Every row gives one point. The last column is the point's height on a tilted bowl or saddle (a function of degree 2), plus a little noise. Count its main directions that bend up, bend down and stay straight.

Points, 9 rows:
[[ 2.4  2.7 -1.7]
 [ 0.9  2.6 -2.6]
 [-6.1 -2.2  7.7]
 [ 5.2 -5.8 -5.0]
 [ 2.1  4.6 -2.6]
 [ 5.4  0.5  0.2]
 [ 0.7 -1.9 -0.8]
 [ 3.4 -3.0 -2.1]
 [ 2.5  2.8 -1.6]]
Directions: 1 up, 1 down, 0 straight

Points, 17 rows:
[[-2.8 -0.8 -6.9  3.6]
 [ 1.3  1.2 -2.6  2.1]
 [ 1.3  6.7  4.8  5.1]
 [ 2.2 -2.4  0.9  1.5]
 [-1.7 -0.3  1.6  0.3]
 [ 3.6  8.6  2.8  8.2]
 [ 3.3  6.0 -1.5  5.2]
 [-4.9 -2.1  2.3 -1.0]
 [-1.6  0.9  1.3  0.3]
 [ 1.7  3.1  1.1  2.8]
 [-7.5  3.4  3.5 -6.2]
 [-4.8  3.3  0.1 -2.5]
 [-2.4  5.7 -1.4  0.2]
 [-1.8  3.6 -2.2  0.8]
 [ 6.1 -0.6  1.7  2.9]
 [-1.5 -1.1 -3.3  1.5]
 [-5.1  0.6 -2.9 -0.6]]
Directions: 2 up, 1 down, 0 straight

Points (25 x 5):
[[ -0.1  -2.9  -0.3  -1.4  -2.8]
 [ -4.1  -0.7 -10.4  -0.4  -6.8]
 [  2.7  -0.8   4.1   0.8  -1.8]
 [  1.5  -3.1   0.2  -1.1  -2.9]
 [  8.9  -3.5   4.7   2.2  -4.9]
 [  3.9   2.8  -0.7   2.0  -2.3]
 [  2.3   1.8  -3.7  -2.6  -3.3]
 [  2.7   0.3  -0.1   1.2  -2.2]
 [ -0.7  -2.4  -1.2   2.6  -2.7]
 [ -1.1   0.2  -2.8   6.4  -3.3]
 [ -3.4  -1.3   1.6  -7.0  -2.8]
 [ -2.8  -1.1  -0.2  -2.1  -2.6]
 [  4.7  -0.1   1.3   2.0  -2.2]
 [  4.6  -2.7  -3.4   1.7  -4.4]
 [  1.9  -3.5  -2.7  -2.8  -3.8]
 [  4.7   6.0  -1.8  -4.6  -2.8]
 [ -2.7   9.1  -1.7   4.2  -4.2]
 [  4.0   1.0   0.6  -4.6  -2.5]
 [  3.7   4.5  -0.9  -1.2  -2.1]
 [ -2.3   1.6  -7.2  -4.4  -4.6]
 [  1.6   3.6   3.5   0.4  -0.6]
 [  2.2   1.2   0.7  -5.3  -2.0]
 [  1.3  -0.8  -8.9  -1.6  -6.0]
 [ -4.1  -2.7   7.4   2.6  -3.8]
 [  2.7  -2.7   0.7   2.9  -2.5]]
Directions: 0 up, 2 down, 2 straight

Points:
[[-5.7  1.4  1.2 -2.2  1.7  2.1  1.1]
 [ 0.9 -5.9 -2.2  0.1 -1.8  5.9  3.7]
 [ 0.4 -5.1  7.0 -2.0 -0.6 -1.6 -5.5]
 [ 7.7  1.4 -2.7 -4.1 -2.3  2.4  1.2]
 [ 3.4 -4.7  7.3 -7.5 -2.8  0.6 -9.0]
 [-2.3  0.9  4.3 -0.8 -4.1 -5.6  1.6]
 [-0.5  1.6  3.7  2.3 -3.8  2.0  0.5]
 [-3.1  5.7 -2.1 -0.6  1.7 -1.7 -0.8]
 [ 0.7  6.0  1.2 -4.1 -1.6 -3.3 -0.2]
 [-1.0 -3.1 -2.2 -1.8 -2.0 -4.2  1.3]
 [-1.9  4.5 -7.4  5.2 -1.8 -1.9  1.5]
 [-4.9  2.6 -1.9 -5.4  2.0  5.1 -1.9]
 [ 1.3 -5.4 -3.8 -1.1  2.1  4.6  5.9]
 [ 3.2 -2.9 -9.3 -7.0  7.4  0.8  7.5]
 [ 1.8 -2.7  5.2 -2.5  1.8 -1.8 -5.0]
 [ 2.8  6.5 -0.2 -7.9 -0.1  4.4 -5.7]
 [-4.4 -3.5  4.9  0.1 -2.9  4.8 -1.8]
 [-0.3 -4.4  1.5 -1.1  0.3  5.2 -1.0]
 [-4.5  4.3  0.4 -1.6 -3.6  2.9  0.8]
 [-0.3 -0.4 -6.7  1.9  0.9  8.5  1.8]
 [-2.4 -3.2  1.4  7.5  4.4 -4.0 -5.7]
 [ 7.2 -7.5 -3.3  3.9  0.2  0.1  7.9]
 [-3.0  2.3  0.6 -0.3 -1.6 -5.8  1.6]
 [ 4.5  2.5 -8.8 -2.3 -3.9  2.4  3.5]
 [ 4.6  1.0  0.7 -0.5 -1.7 -1.5 -0.4]
 [ 5.8  1.6  0.3 -0.1  1.1 -1.4 -0.5]
 [ 3.2 -3.5  0.5  6.4  1.5 -0.6 -1.7]
 [ 0.1 -4.6 -2.6 -0.7  1.4  0.4  3.3]
 [ 4.4  1.2  2.9  2.2  0.5 -6.1 -3.0]
 [ 5.3 -1.1  1.1 -2.0 -0.5  6.9 -1.7]
 [ 2.0 -1.0  0.7 -1.5  1.0  6.8 -2.3]
 [ 1.3 -1.7  5.8 -0.3 -3.8  1.2 -3.4]
 [ 3.1  0.5 -5.7 -4.3 -3.1  3.5  0.9]
 [ 0.0  2.9  0.0 -2.1 -3.1  0.7 -0.4]
 [-2.2 -0.8 -2.0  5.7 -0.6 -1.7  0.9]
 [ 1.9  0.2 -0.1  1.5  0.8  0.4 -0.5]
 [ 5.3 -6.0  2.9  5.9  2.9 -2.1 -6.2]
 [-4.6 -2.1 -5.7  1.9  3.9 -0.2  3.0]
 [-0.8 -2.3  6.6  0.7  1.9  0.1 -4.1]
 [-1.0 -0.1 -1.7 -3.8  2.2  4.6 -1.0]
 [-6.3  3.2  1.4  1.0 -0.3  0.5  3.0]
 [ 2.1 -0.7 -1.1 -0.6  4.5  0.3 -1.7]
 [ 2.7  1.2 -2.9  3.3  1.5  0.8  1.0]
 [-1.1  3.1  5.4  2.5 -0.9 -0.5  1.8]]
Directions: 2 up, 3 down, 1 straight

Points (72 x 9):
[[  1.4  -1.5  -2.6  -4.4  -9.6   0.9  -1.3   1.7   6.5]
 [  6.6  -1.1   2.6  -4.4   6.6  -2.7  -2.0   4.9  -7.8]
 [ -2.1   4.9  -2.6   6.8  -3.1  -1.3  -3.7   1.0   7.5]
 [ -1.7  -2.8   2.4  -1.5  -3.0   4.3   5.0   5.0  -2.8]
 [ -4.4   3.8  -0.8   1.0  -2.3  -8.7  -0.5   2.4   6.2]
 [ -1.1  -1.1  -0.9   5.5   2.8   5.7  10.2  -2.0  -5.2]
 [ -7.1   1.0  -6.4  -0.4  -1.5  -3.9   5.8   4.3   1.9]
 [ -4.9  -3.5   2.0  -5.9   2.4  -2.3  -7.2  -4.6  -0.2]
 [  3.5  -2.3   3.2   2.0   7.8  -2.7  -4.2  -0.3  -1.2]
 [ -1.1   3.2   1.9   1.2  -1.3   3.9  -2.4  -3.7  -2.5]
 [ -1.6   4.1   4.4  -1.5  -1.8  -2.7  -4.2  -7.7  -0.3]
 [ -1.1   3.4   1.9  -3.7  -3.9   0.0   0.6   1.5  -0.9]
 [ -6.7   0.9 -11.4   2.5  -2.5  -0.7   5.6   4.3   5.8]
 [  3.7   1.4  -8.1  -0.7   0.9   2.7  -3.7  -1.5   5.7]
 [  1.9   2.9  -2.7  -2.7   2.6   1.1  -0.7   1.1   0.7]
 [  3.5  -0.3  -1.7   0.8   5.4   2.4  -1.1   0.3  -1.9]
 [  0.0   1.4  -0.9   0.1   5.4  -0.1   5.0   2.2  -0.5]
 [ -2.7   4.3   1.8   2.4   0.8   1.6   8.6   5.6   0.0]
 [ -1.5   2.5   4.6   1.4  -4.7  -3.6   1.9   0.9   2.0]
 [  6.0  -7.1  -6.0   2.7  -0.6  -0.1  -3.1   2.1   1.7]
 [ -4.8  -6.8   1.3  -0.7   3.9  -5.2  -6.7  -0.1   1.8]
 [  5.3  -0.1   2.3  -1.0  -0.2  -0.7  -2.2  -0.5  -1.6]
 [  4.0   0.1  -3.3  -3.7   0.1   1.5   2.1  -0.9   0.6]
 [  4.5  -1.8  -3.0  -1.4  11.1  -0.3  -5.0  -3.7   1.5]
 [ -3.8  -1.1  -0.1  -1.7   3.3  -1.2  -1.4  -0.3  -1.0]
 [  0.7   4.0   4.9   3.8  -3.3   2.1   3.3   1.8  -0.4]
 [  1.3   5.6  -1.6  -3.2   3.9  -3.9  -2.6   2.8   2.2]
 [  3.1  -1.1   1.4  -1.7  -3.2   5.0  -1.2   0.8  -1.9]
 [  5.2  -0.1   5.0  -1.6   2.0  -4.8  -2.7   4.7  -4.7]
 [  4.2   2.3   5.4   1.0  -0.5   1.5   3.8   2.3  -0.5]
 [ -0.4   1.3  -3.8   1.2  -1.9  -6.9  -1.7   6.2   4.5]
 [ -0.3   2.1   1.0  -4.5  -0.9   3.5  -1.3  -1.6  -0.5]
 [ -1.0  -4.3  -4.7  -4.9  -7.1   3.2  -2.8   1.1   7.8]
 [ -0.9  -3.3   3.7   4.8  -5.3  -3.0   1.2   6.0   6.4]
 [ -7.4   6.4   0.2   4.9   3.3   3.6  -0.3   1.4   4.8]
 [  3.3  -0.4   4.4   4.3   1.8   1.2   0.9   2.9  -1.3]
 [ -1.8   4.9  -1.0  -0.1  -3.3   0.3  -1.4   0.8   0.8]
 [  4.4  -1.1   4.2  -0.9   5.8   0.2   1.9  -2.6   1.5]
 [ -3.9  -0.1   2.3   1.6  -1.7   1.7   0.7  -3.3  -4.4]
 [  3.8  -1.5  -3.1  -2.1   4.0  -0.6  -2.7   0.3  -1.1]
 [ -2.2   6.5  -0.9  -3.4   2.4   4.1  -2.7  -3.9   4.1]
 [  0.2  -0.9  -0.7   2.2  -5.0  -1.4   0.1  -2.6   0.6]
 [  2.5   1.7   0.1  -6.3  -3.5   3.2   1.8   1.2   0.8]
 [ -7.2   3.0   6.4  -3.6   0.7  -1.2  -5.3   1.1  -0.1]
 [  7.6   2.9  -1.2  -6.1  -2.6  -3.7  -5.7  -6.8   5.7]
 [  4.0   0.9   2.8   3.5  -5.9  -0.7  -2.7  -1.5   0.8]
 [  0.5   3.3   3.2  -3.0  -1.1   2.3   3.6  -3.1  -0.4]
 [ -4.3   1.3   5.5   2.7  -4.2  -1.1  -2.8   0.6   1.0]
 [ -1.9  -1.0  -0.2   1.2  -1.7  -2.8   2.6   2.3   0.5]
 [  2.0   3.6   3.6   0.1   1.8  -1.1  -1.5  -3.3   1.2]
 [ -0.4   4.2   4.0   5.5  -1.9  -0.9  -2.4  -1.1   2.4]
 [ -5.5  -4.4  -0.8   0.9   0.0  -2.7   6.2  -7.3  -6.2]
 [ -1.1  -1.5  -1.8  -0.8   2.6  -1.2   3.6   5.4  -2.2]
 [ -1.5   3.2  -1.7   4.1  -4.0  -0.3  -4.8   3.9   5.1]
 [ -0.7   0.3  -5.3  -4.0   3.2   1.5  -1.4   1.6   2.0]
 [ -0.1   5.2   2.6   2.0   2.4  -3.2  -0.3  -2.6   3.4]
 [  0.3   4.2   3.9   3.4  -0.4  -4.9  -3.6   0.8   3.9]
 [  6.7   5.8  -4.7  -4.7  -0.4   0.2   3.6  -3.5   5.1]
 [  2.5   1.4  -0.4  -0.6  -0.9  -1.7   1.5   4.6  -2.2]
 [  0.0  -0.2  -0.5   1.8   1.9  -1.4  -3.0   1.4   0.0]
 [ -5.5  -2.4  -6.5  -3.8  -0.5   0.3  -1.9  -1.4   2.6]
 [ -4.3   1.7   1.1  -1.5  -4.0   5.4   4.9  -6.1  -9.3]
 [ -1.7  -2.0  -2.8   1.7   6.6  -7.3   0.6   5.4   1.6]
 [ -5.6  -2.0   1.5   2.5   1.2  -1.2   4.6   1.8  -0.9]
 [  2.9  -0.5  -0.9  -1.9   6.6   3.9  -1.9  -0.3  -0.9]
 [ -0.6  -3.4   1.1  -3.1   7.3  -3.8   3.8   2.0  -0.5]
 [  0.4  -2.7  -0.9  -7.6  -3.0   0.9  -2.0  -1.2   3.5]
 [  2.7   0.2   2.8  -1.0  -3.9   7.8   4.3   2.0  -3.1]
 [ -0.1  -2.4   2.2  -3.0  -0.6  -0.4  -1.0  -1.1  -0.8]
 [  2.1  -4.1  -2.7  -2.1   4.8   1.0   0.9   4.4  -3.9]
 [  8.8  -0.1  -3.3   3.0  -6.4  -1.9  -2.3   3.6   0.1]
 [ -2.7  -2.6   5.2  -2.9   5.7  -0.1  -8.6   3.0  -2.5]]
Directions: 3 up, 1 down, 4 straight

Points, 77 rows:
[[ -2.6   1.0  -1.1   5.8   2.0  -3.7  -2.3  -1.8  -0.5]
 [  1.9  -0.2  -2.4   1.8   4.0   0.7   5.5  -0.6  -2.4]
 [  1.8   2.1  -0.9  -4.5  -1.7  -0.5  -2.6  -4.9  -2.4]
 [  3.9  -4.7  -1.0   4.0   1.0   3.9   1.8  -1.1  -1.2]
 [  0.0  -4.8   0.1   4.9   1.3  -2.1  -0.4  -2.7  -0.6]
 [  0.8  -0.1  -1.3  -1.5   1.3  -5.2  -2.1   5.5   0.6]
 [  0.0  -0.2   5.3  -2.5  -1.7   7.2  -6.8   4.3  -3.6]
 [  1.7  -3.3   1.2   0.2  -2.5  -1.5   2.5  -5.2  -3.7]
 [  3.4  -3.0   1.0   0.4  -1.3   3.7   3.9   4.2  -2.0]
 [  2.1   2.3  -8.9   2.2  -3.5  -4.5  -3.4   1.0  -2.6]
 [ -0.8   2.4  -4.3   2.7   0.0   0.8  -1.3   3.8  -0.8]
 [  8.4   6.3   1.1   1.1   1.0  -1.6   0.6  -0.9  -2.1]
 [ -2.2  -0.6   2.9  -3.4  -0.2   2.2   4.1  -2.5  -3.9]
 [  0.2   1.0   4.1  -4.8   2.8   6.2   5.1   3.8  -5.6]
 [ -0.6   5.5  -3.8  -4.6  -2.2  -4.7  -2.0   0.9  -0.4]
 [ -5.6  -0.9   6.0   4.5   6.9   2.2   0.8  -3.6  -2.4]
 [ -4.9   0.9   5.8   1.9   1.1  -0.1   4.7  -7.8  -6.9]
 [  0.3  -4.7  -1.2   2.4   8.4  -5.0  -0.5   2.9  -0.8]
 [ -1.9   0.5  -1.4   4.0  -2.0  -0.3  -2.0   6.0  -0.7]
 [  2.6  -3.6  -3.7   7.9   4.5  -0.4   4.3  -1.2  -2.3]
 [ -0.3   1.5  -0.5   0.5   2.1   6.3  -0.8  -4.5  -3.1]
 [  4.2   6.0  -2.1   6.4   3.4  -2.9  -1.9  -4.4  -3.1]
 [ -1.6  -4.4   3.5   7.8   8.3  -4.1  -4.2  -2.7  -1.1]
 [  0.8   4.7  -1.3   3.6  -2.4  -5.5   0.0  -1.8  -1.4]
 [  2.2   0.8   0.4  -1.5   0.0  -6.3  -0.3   0.7   0.3]
 [  2.7  -5.6   1.9  -6.4   1.7   2.5  -0.7  -1.7  -3.1]
 [ -6.5   3.8  -1.0  -0.2   5.5   4.6  -6.3   5.1  -6.4]
 [ -3.8   1.5   2.7  -3.8   1.4   2.1  -0.7  -2.3  -3.2]
 [  7.5  -0.1  -1.2   1.3   3.0   0.4   3.1   1.3  -1.6]
 [ -5.7  -4.3  -0.2  -1.7   4.7  -1.6   2.2  -2.7  -2.6]
 [ -0.3   2.2   1.9   2.8  -3.0   0.8  -2.3   0.9  -0.3]
 [ -6.2   2.8  -8.2  -2.0  -2.3  -7.6   3.3  -3.4  -4.2]
 [ -1.4  -2.3   2.4  -1.1  -4.4  -6.4  -0.2  -5.0  -4.9]
 [ -1.1   2.4  -3.0   0.9   3.7  -2.1   0.4   0.4  -0.4]
 [ -2.7  -1.8  -2.3  -3.3  -1.6   3.6   2.1   7.6  -4.3]
 [  2.1  -1.4  -3.0   3.5  -2.2   1.1  -0.8  -5.3  -2.1]
 [ -0.1  -0.9   5.3   1.5  -3.5   5.5   1.6 -10.3 -10.5]
 [  3.2  -0.5   2.1   8.0  -3.7  -6.4   0.3  -3.1  -5.1]
 [ -5.4   0.9   4.4  -0.7  -1.0  -3.0   9.2  -2.2  -4.4]
 [  0.1   1.9  -1.1  -6.1   7.1  -0.7   0.5  -0.7  -4.2]
 [ -0.6   3.3   2.5   0.2  -2.8  -0.2   0.9   1.2  -0.2]
 [  8.8   1.2   1.4  -5.6   2.8   6.8   2.0  -1.7  -4.9]
 [  6.5  -0.2   6.5  -0.5   5.2   3.8   4.0  -2.9  -3.9]
 [  0.2   3.7  -2.2   3.0  -4.6   1.3  -2.3  -0.1  -0.9]
 [ -3.3  -6.7   0.9   4.6  -2.3  -2.4   7.3   3.4  -3.4]
 [ -1.2  -5.6   3.6  -0.6   3.3  -3.4  -2.2  -2.4  -0.9]
 [  2.6   2.0  -1.5  -3.7   1.9   2.8   0.4  -1.3  -2.0]
 [  0.6  -4.9  -3.5   1.4   2.0  -3.0  -3.5   4.4  -1.1]
 [ -5.3  -0.9   2.5   4.0  -2.6  -3.6   0.1  -1.2  -1.5]
 [  3.2  -0.7   3.8  -2.8   1.6  -4.0  -0.3   5.4   2.3]
 [  5.2   1.8   0.7  -2.6  -5.2  -5.6   4.6  -2.2  -3.7]
 [ -3.8  -4.4   2.1   1.6   3.1  -2.1   0.5   5.0   1.3]
 [ -1.5  -4.9   0.3   0.8  -4.8   1.4  -1.3  -5.4  -5.2]
 [  0.6  -3.3  -2.6  -7.6  -1.6   2.6   1.4   1.4  -4.8]
 [  2.7  -1.3  -0.8  -1.8  -2.2   2.1  -3.7   1.4   0.0]
 [  2.7  -5.5  -1.6   1.3  -3.7  -0.2   1.0  -0.6  -2.5]
 [ -6.5  -2.5   1.9  -0.9  -4.3  -0.7  -4.3  -1.2  -4.2]
 [ -0.1   2.9   4.7   5.8  -5.3   6.2   0.2  11.2  -8.4]
 [ -4.6   3.7  -0.4  -3.9  -0.6   2.8  -0.3  -5.9  -5.5]
 [ -2.4   5.4   1.7   2.4  -2.9  -0.8  -1.6   2.9  -0.5]
 [  1.9  10.3  -0.5  -1.4  -3.2   1.3  -0.9  -0.8  -2.0]
 [  0.4   0.8  -1.1   2.2   3.5   0.3   0.7   2.3   0.2]
 [ -2.0   2.1   3.4   1.9   2.3   1.8  -2.3   1.8  -0.3]
 [ -7.9  -0.4  -0.1   0.8   0.9  -3.1  -0.6   0.4  -0.6]
 [  4.5  -3.3  -3.3   3.5   2.8  -0.4  -2.8   1.0  -0.1]
 [  1.9   0.5  -3.8  -2.0  -4.6  -1.5  -4.8  -1.8  -1.3]
 [ -2.6   3.4   2.7   4.3   0.2   7.2   0.4   0.1  -4.3]
 [  1.9   1.2  -3.1   1.3   1.7  -1.2   0.3 -11.0  -5.6]
 [  3.5  -4.0   2.8  -2.8  -7.0   0.6   3.1  -0.6  -4.2]
 [  0.6   2.2  -1.5   5.4   0.7   2.3   4.4   1.0  -2.2]
 [ -2.6  -0.6   2.5  -1.5  -2.5   1.6   0.8   1.8  -1.0]
 [ -1.3  -2.3   2.7  -2.8  -2.0  -6.2   6.4   2.7  -0.7]
 [  2.1  -1.1  -1.7  -5.2  -4.3   0.0   3.4  -2.2  -4.0]
 [ -0.8  -8.8  -3.3  -2.5  -0.9  -1.3  -4.8  -5.7  -7.5]
 [  1.1   3.3   9.5  -3.6   4.8  -3.6  -1.4  -0.6  -2.6]
 [ -2.9   0.2   2.4  -3.2  -0.2   2.5  -2.1  -4.2  -3.8]
 [ -2.3   3.9   1.2   5.5   4.8  -1.9  -2.1  -5.3  -2.5]]
Directions: 0 up, 5 down, 3 straight
